Every row gives one point. Two turns around zero, p and q, are shown by what they do to some points. Write where each new point lands after one turn and then the other. Backwards means that the second turn is done in reverse. Each puzzle has new turns, and all numbers are rounded.
In the rows, zero is written as 128.

Turn p:
[180 145  72] => [136 188  78]
[132 111 141] => [146 116 132]
[112 140 156] => [119 119 160]
[ 88 116 143] => [111  89 141]
Turn q:
[100 174 106] => [ 88 168 113]
[128 126 182] => [175 149 143]
[132 129 117] => [120 122 122]
[176  91  92] => [125  60 108]
[104 120 143] => [131 141 154]
Where do these land?
p, then q: [127 143 164] => [163 144 134]
p, then q: [136  85 186] => [188  87 124]
p, then q: [129 165  84] => [ 83 164 125]
q, then p: [108  93 131] => [150 109 156]
q, then p: [114 139  90] => [ 96 101 127]
p, then q: [156 143 112] => [115 145  99]

Turn p:
[137 125 150 107] => [124 128 112 101]
[143 140  94 109] => [143 159 108 146]
[151  99 132 182] => [170  97 168 127]
[113 188 125  85] => [ 82 185 110 126]
[ 96  88 139 156] => [121  72 141 141]
Turn q:
[169 111  89 104] => [102 114  72 138]
[153 150 108 114] => [120 151  95 135]
[143 128 152 136] => [154 125 124 116]
[119 132 157 103] => [127 136 137  90]
[ 56 119 135 182] => [136 114 212 159]
Where do these land?
q, then p: [128  69 148 101] => [129  89  73 131]
q, then p: [103 151  81 125] => [ 92 124 170 145]
p, then q: [ 94 139 146 132] => [118 121 165 119]
q, then p backwards: [170 130 157 142] => [168  98 118 114]
p, then q: [ 99 143 105  94] => [116 144 154 169]
p, then q backwards: [175 136 131 174] => [105 144 180 158]

Turn p:
[155 156  97  97] => [117 161  96  93]
[125 149 134  98] => [140 163 127 122]
[149  86 171 136] => [150  92 172 109]
[ 71 140  74 162] => [ 79 128  95 191]
[104 125 133 180] => [131  90 120 171]
[143 112 131  89] => [123 149 152  96]
[150 129 156 134] => [157 114 133 113]
Turn q:
[100 116 142 165] => [151 131 150 166]
[ 94 155 117 160] => [124 147 177 144]
[143 118 109 113] => [107 115 112 122]
[108 126 120  62] => [127  81 134  78]
[194 124 151 140] => [132 165  68 131]
Where do these land?
q, then p: [ 98 105  86 116] => [121 107 175 152]
q, then p backwards: [159 106 108  84] => [166 130  88 156]
p, then q: [117 160 162 137] => [107 161 100 138]
p, then q backwards: [138  91 136 126] => [ 98 138 112 111]
q, then p backwards: [128 178 148 177] => [ 93 144 147  69]

Turn p:
[154 148 147 109 120 130] => [142 121 101 128 131 158]
[111 125 138  90 184 120] => [135 105 158  72 141 143]
[ 63 155 143 164 154 133] => [ 69 166 146  99 161 120]
[160  98 104 146 179 163] => [178 120 157 133 173  93]
[144 160 144 138 126 152] => [130 139  98 134 159 141]
[136  86 148  94  75 111] => [122  89 134 166  78 158]
[160 171 143 117 116  80] => [150 158  92 109  96 168]
[109 138 104 137  98 135] => [103 131 107 139 116 101]
[114  71  82 157 100 129] => [121 123 159 172  99  70]
Turn q:
[136 111 184 100 152 133] => [131 107 149  90 177 116]
[139  99 135 179  78  96] => [160 148 188 150  94 149]
[148 105 108 147 124 133] => [163 141 123 142 123 138]
[120 176  62 126 139  79] => [106 145  84 119  51 104]
[ 94 144 151 142 169 123] => [102 133 136 132 145  76]
[133 154 147 118 128 157] => [101 137 121 120 157 143]
[125 107 108  85 106 175] => [133  86  95 144 149 171]
Where do these land?
q, then p: [ 77  98 124 162 186 114] => [151 192 158 124  78 144]
p, then q: [147  75 113 108 121 118] => [162 136 173 124 133 153]
q, then p: [140 115 117 148 123 108] => [138 136 105 145 123 144]
p, then q backwards: [133 128 142 115 133 131] => [134 121 131 116 117 135]
q, then p: [133 143  90 177 112 160] => [118 175  90 139 155 100]
p, then q: [157 153 127 159 162 155] => [131 159  91  94 132  99]
p, then q: [142 149 100  80  93 139] => [171 105 110 151  91 148]
p, then q: [120 116 147 127 130 156] => [138 127 133 140 148 102]
q, then p: [103 175 192  77  90  71] => [ 52  59 162 122 112 175]
